Each point is reached from the start by the listed moves, each made once or not at all, plus a little noise. Is the number of moves made odd or even? Then give how often each move was made.

Moves:
(1): [ 0.18  0.29 -0.14 -0.44 -0.47]
(2): [ 0.05  0.50  0.20  0.04 -0.06]
Start: [-0.29  0.12  0.07  0.09 -0.10]
Points:
[-0.06  0.93  0.13 -0.27 -0.61] => even (1, 1)
[-0.31  0.12  0.09  0.10 -0.11] => even (0, 0)

Moves:
(1): [ 0.32  0.20  0.14  0.20 -0.14 -0.08 -0.12  0.18 -0.12]
(2): [-0.20  0.26  0.18 -0.12  0.26 -0.17 -0.20 -0.05  0.08]
(3): [-0.17 -0.02  0.55  0.09 -0.10 -0.22  0.20 -0.36  0.15]
(4): [ 0.20  0.14 -0.26  0.24  0.23 -0.18  0.16 -0.15  0.41]
(5): [ 0.51 -0.05  0.05 -0.20  0.26  0.40 -0.05 -0.09  0.05]
(6): [-0.01  0.23 -0.03  0.14 -0.08  0.38 -0.08 -0.02 -0.18]
(7): [ 0.05  0.18 -0.14 -0.19  0.00 -0.17  0.15 -0.16 -0.17]
(8): [-0.12 -0.02  0.14  0.12  0.41 -0.06  0.50  0.22 -0.27]
(9): [ 0.06  0.16  0.00 -0.20 -0.21  0.36  0.21  0.16  0.20]
Start: [-0.12 -0.02  0.00  0.10  0.10  0.03  0.11 -0.06 -0.16]
Points:
[-0.31  0.57 -0.03 -0.08  0.27  0.04  0.05 -0.25 -0.47] => odd (0, 1, 0, 0, 0, 1, 1, 0, 0)
[ 0.47  0.70  0.70  0.24  0.98 -0.46  0.68 -0.50 -0.01] => odd (1, 1, 1, 1, 1, 0, 1, 1, 0)
[ 0.33  0.18  0.31  0.15  0.87 -0.20  1.07 -0.62  0.01] => odd (0, 0, 1, 1, 1, 0, 1, 1, 0)
[-0.29  0.31  0.56 -0.14  0.24 -0.08  1.20 -0.19 -0.22] => even (0, 0, 1, 0, 0, 0, 1, 1, 1)
